Each point is reached from the start by the listed moves, each made once or not at all, plus a little noise. Is the number of moves made odd or even? Then give how often each move was made.
In the rows, 100 means zero.

Moves:
(1): [143, 100, 111, 85, 119]
(2): [91, 146, 73, 113, 93]
(3): [95, 103, 147, 110, 84]
Start: [73, 45, 136, 70, 87]
Points:
[100, 94, 168, 78, 85] => odd (1, 1, 1)
[71, 45, 136, 68, 86] => even (0, 0, 0)
[111, 48, 195, 63, 91] => even (1, 0, 1)

Moves:
(1): [142, 99, 90, 107, 91, 88, 101, 112, 96, 109, 84, 105, 103]
(2): [100, 138, 105, 97, 103, 99, 95, 97, 102, 104, 88, 112, 102]
(3): [102, 94, 127, 97, 92, 96, 90, 101, 79, 101, 109, 107, 95]
(4): [100, 113, 103, 128, 106, 89, 100, 106, 99, 106, 100, 95, 95]
(5): [120, 101, 109, 92, 130, 108, 94, 86, 108, 91, 107, 87, 105]
(6): [103, 98, 100, 103, 102, 127, 99, 109, 93, 93, 99, 98, 107]
(7): [94, 95, 103, 90, 108, 98, 128, 101, 80, 92, 110, 99, 110]
(8): [94, 102, 99, 91, 109, 95, 94, 124, 98, 103, 105, 96, 104]
(9): [100, 105, 111, 103, 97, 98, 109, 105, 121, 97, 109, 105, 105]
(10): [91, 84, 121, 98, 108, 113, 118, 102, 105, 144, 89, 111, 102]
(11): [114, 114, 87, 102, 94, 102, 98, 97, 99, 111, 126, 95, 100]
Start: [100, 100, 122, 92, 91, 108, 91, 92, 93, 102, 105, 108, 107]
Points:
[163, 139, 179, 102, 133, 121, 117, 132, 74, 158, 131, 120, 134] => odd (1, 1, 1, 1, 1, 1, 1, 1, 1, 1, 1)
[110, 125, 191, 96, 139, 138, 115, 96, 57, 133, 106, 117, 122] => odd (0, 1, 1, 1, 1, 1, 1, 0, 0, 1, 0)
[121, 145, 166, 101, 135, 122, 62, 116, 70, 101, 114, 105, 116] => even (0, 1, 1, 1, 1, 1, 0, 1, 0, 0, 0)
[174, 121, 152, 114, 107, 88, 114, 98, 75, 112, 149, 102, 120] => odd (1, 0, 1, 1, 1, 0, 1, 0, 1, 0, 1)
[113, 96, 195, 110, 124, 112, 103, 90, 106, 142, 117, 112, 108] => odd (0, 0, 1, 1, 1, 0, 0, 0, 1, 1, 0)
[82, 94, 149, 100, 124, 102, 130, 129, 76, 148, 109, 108, 118] => even (0, 0, 0, 1, 0, 0, 1, 1, 0, 1, 0)

Moves:
(1): [133, 99, 109, 111, 103, 90, 95, 113, 113, 99, 108, 108, 103, 93, 96, 101, 112, 102, 97, 93, 101, 98, 104, 100, 90, 101, 98]
(2): [107, 118, 94, 101, 98, 100, 87, 105, 90, 82, 105, 90, 99, 98, 95, 110, 96, 111, 94, 111, 95, 113, 108, 98, 109, 101, 100]
(3): [78, 111, 131, 115, 111, 89, 110, 89, 121, 112, 98, 119, 100, 93, 102, 90, 103, 92, 104, 100, 90, 100, 103, 95, 95, 82, 100]
(4): [113, 76, 102, 136, 120, 108, 106, 90, 86, 92, 114, 73, 107, 101, 98, 79, 96, 101, 86, 110, 105, 108, 86, 116, 99, 93, 121]
(5): [101, 100, 92, 94, 133, 104, 101, 92, 84, 103, 90, 100, 106, 88, 122, 114, 98, 116, 95, 92, 98, 88, 94, 96, 105, 100, 97]
(6): [99, 103, 103, 91, 110, 112, 93, 100, 100, 96, 92, 95, 110, 83, 103, 98, 96, 85, 109, 89, 103, 96, 100, 106, 93, 104, 97]
(7): [107, 99, 104, 106, 105, 110, 111, 92, 107, 81, 86, 104, 105, 90, 93, 126, 100, 82, 108, 103, 117, 94, 105, 96, 109, 96, 93]
(8): [92, 110, 100, 97, 106, 96, 104, 126, 98, 110, 93, 85, 108, 131, 117, 96, 106, 95, 106, 97, 108, 93, 109, 117, 115, 102, 97]
(9): [95, 117, 82, 106, 116, 108, 99, 104, 131, 109, 108, 91, 93, 101, 110, 98, 102, 91, 66, 101, 90, 94, 89, 106, 103, 98, 86]
(10): [113, 110, 94, 97, 95, 103, 108, 103, 97, 122, 104, 100, 109, 98, 89, 95, 107, 97, 106, 99, 109, 105, 102, 93, 103, 91, 111]
(11): [84, 97, 100, 100, 116, 87, 108, 115, 101, 98, 131, 103, 85, 101, 100, 107, 104, 100, 110, 124, 108, 100, 100, 97, 108, 110, 104]
(12): [95, 112, 82, 100, 105, 119, 106, 116, 101, 93, 91, 123, 82, 93, 108, 94, 83, 100, 104, 112, 93, 92, 129, 99, 93, 105, 121]
(13): [101, 94, 96, 94, 105, 99, 109, 95, 102, 101, 113, 114, 133, 98, 101, 118, 98, 108, 106, 103, 96, 101, 99, 111, 105, 111, 117]
(14): [111, 118, 100, 68, 114, 99, 112, 78, 102, 89, 106, 102, 89, 128, 90, 89, 109, 110, 90, 103, 111, 92, 87, 91, 89, 90, 96]
(15): [104, 104, 93, 107, 90, 120, 117, 84, 100, 106, 105, 93, 93, 107, 130, 102, 108, 101, 120, 103, 93, 106, 90, 87, 93, 107, 104]
(16): [110, 97, 105, 116, 91, 118, 87, 97, 74, 116, 101, 119, 90, 100, 85, 107, 111, 89, 97, 120, 93, 98, 104, 122, 106, 102, 86]
(17): [88, 111, 96, 96, 90, 102, 101, 103, 97, 95, 108, 101, 99, 101, 111, 94, 115, 106, 92, 93, 118, 90, 105, 94, 105, 109, 99]
(18): [91, 102, 94, 109, 103, 106, 111, 104, 101, 94, 107, 99, 100, 100, 94, 106, 89, 112, 108, 102, 106, 85, 95, 106, 95, 94, 87]
(19): [98, 102, 85, 102, 108, 92, 84, 90, 112, 107, 89, 102, 96, 109, 102, 96, 109, 91, 115, 100, 108, 91, 105, 99, 104, 90, 101]
(20): [107, 86, 91, 99, 114, 109, 98, 101, 115, 93, 84, 108, 95, 104, 99, 88, 111, 118, 114, 115, 103, 99, 90, 99, 120, 84, 100]
(21): [94, 106, 116, 104, 101, 99, 94, 102, 102, 103, 92, 104, 102, 105, 97, 109, 92, 92, 96, 108, 134, 112, 81, 108, 93, 93, 107]
(22): [93, 96, 100, 106, 110, 112, 97, 117, 88, 85, 112, 104, 97, 105, 104, 116, 115, 103, 105, 73, 100, 121, 94, 98, 104, 102, 103]
(23): [94, 96, 100, 99, 105, 107, 93, 100, 105, 104, 109, 93, 95, 104, 100, 92, 93, 111, 100, 93, 114, 110, 125, 95, 96, 112, 102]
(24): [105, 94, 95, 93, 94, 100, 127, 96, 97, 103, 93, 91, 87, 85, 98, 104, 107, 110, 107, 89, 108, 99, 109, 127, 92, 99, 105]
Start: [105, 78, 101, 102, 102, 62, 94, 94, 106, 102, 78, 87, 117, 85, 108, 93, 60, 123, 92, 118, 98, 104, 112, 108, 93, 102, 118]
Points:
[152, 106, 53, 81, 176, 106, 124, 82, 116, 61, 65, 125, 104, 94, 149, 131, 96, 185, 132, 120, 139, 117, 101, 120, 88, 83, 166] => even (1, 1, 0, 0, 1, 0, 0, 0, 0, 0, 0, 1, 1, 1, 1, 0, 0, 0, 1, 1, 1, 1, 0, 1)
[140, 137, 70, 81, 195, 130, 114, 112, 143, 68, 59, 128, 107, 75, 131, 113, 102, 126, 74, 101, 177, 84, 94, 92, 97, 76, 126] => even (1, 0, 0, 0, 1, 1, 1, 0, 1, 1, 0, 1, 0, 1, 0, 0, 1, 0, 0, 1, 1, 1, 0, 0)
[148, 86, 57, 146, 193, 140, 170, 75, 112, 87, 128, 88, 52, 75, 133, 109, 71, 146, 77, 166, 134, 66, 132, 144, 70, 108, 115] => odd (1, 0, 0, 1, 1, 0, 1, 0, 1, 0, 1, 1, 0, 1, 1, 1, 0, 1, 0, 0, 0, 0, 1, 1)
[52, 148, 40, 108, 189, 112, 79, 142, 115, 91, 117, 90, 92, 74, 142, 121, 63, 140, 92, 114, 174, 98, 135, 102, 101, 110, 133] => odd (0, 1, 0, 0, 1, 1, 0, 0, 1, 1, 1, 1, 0, 0, 0, 0, 1, 1, 1, 0, 1, 1, 1, 0)
[112, 138, 62, 128, 152, 128, 119, 123, 96, 98, 111, 106, 70, 40, 155, 134, 77, 137, 86, 156, 138, 73, 121, 158, 81, 128, 109] => odd (1, 1, 0, 0, 1, 1, 0, 0, 1, 0, 1, 1, 0, 0, 1, 1, 1, 1, 0, 0, 1, 0, 0, 1)
[86, 106, 107, 74, 165, 86, 124, 61, 145, 85, 121, 105, 118, 102, 125, 84, 77, 156, 139, 160, 113, 119, 115, 84, 100, 100, 138] => odd (0, 1, 1, 0, 0, 1, 0, 0, 0, 0, 1, 0, 1, 1, 1, 0, 0, 0, 0, 1, 0, 0, 1, 0)
[121, 105, 121, 98, 164, 86, 133, 97, 126, 140, 69, 135, 148, 26, 125, 108, 51, 139, 115, 95, 148, 102, 158, 140, 56, 99, 172] => even (1, 0, 1, 0, 1, 1, 0, 0, 0, 1, 0, 1, 1, 0, 0, 0, 0, 0, 0, 0, 1, 0, 1, 1)
[107, 108, 87, 168, 140, 163, 158, 80, 108, 109, 90, 97, 93, 43, 137, 96, 105, 79, 95, 116, 116, 109, 129, 146, 85, 92, 142] => even (0, 0, 1, 1, 0, 1, 1, 0, 1, 1, 0, 1, 0, 0, 1, 1, 1, 0, 0, 0, 0, 1, 0, 1)
[110, 112, 140, 121, 123, 84, 179, 61, 124, 97, 127, 142, 103, 85, 107, 144, 110, 131, 128, 158, 175, 78, 93, 142, 73, 98, 118] => even (1, 0, 1, 0, 0, 0, 1, 0, 0, 0, 1, 0, 1, 1, 1, 1, 1, 1, 0, 0, 1, 0, 0, 1)
[92, 94, 45, 118, 124, 119, 159, 116, 110, 79, 66, 99, 120, 103, 155, 147, 76, 124, 172, 100, 128, 88, 148, 150, 100, 111, 147] => odd (0, 0, 0, 0, 0, 0, 1, 1, 0, 0, 0, 1, 1, 0, 1, 0, 0, 1, 1, 0, 0, 1, 0, 1)
[147, 83, 109, 172, 191, 103, 107, 58, 99, 124, 124, 102, 148, 50, 124, 128, 94, 106, 137, 160, 130, 108, 134, 117, 108, 99, 149] => even (1, 1, 1, 1, 1, 1, 1, 0, 0, 1, 1, 0, 1, 0, 1, 1, 0, 0, 1, 0, 0, 0, 1, 0)
[113, 137, 56, 73, 141, 137, 129, 95, 127, 102, 94, 99, 88, 101, 142, 84, 78, 108, 90, 102, 100, 110, 100, 86, 71, 98, 134] => odd (0, 0, 0, 0, 0, 1, 0, 0, 1, 1, 0, 1, 0, 1, 1, 0, 0, 0, 0, 0, 0, 1, 0, 0)
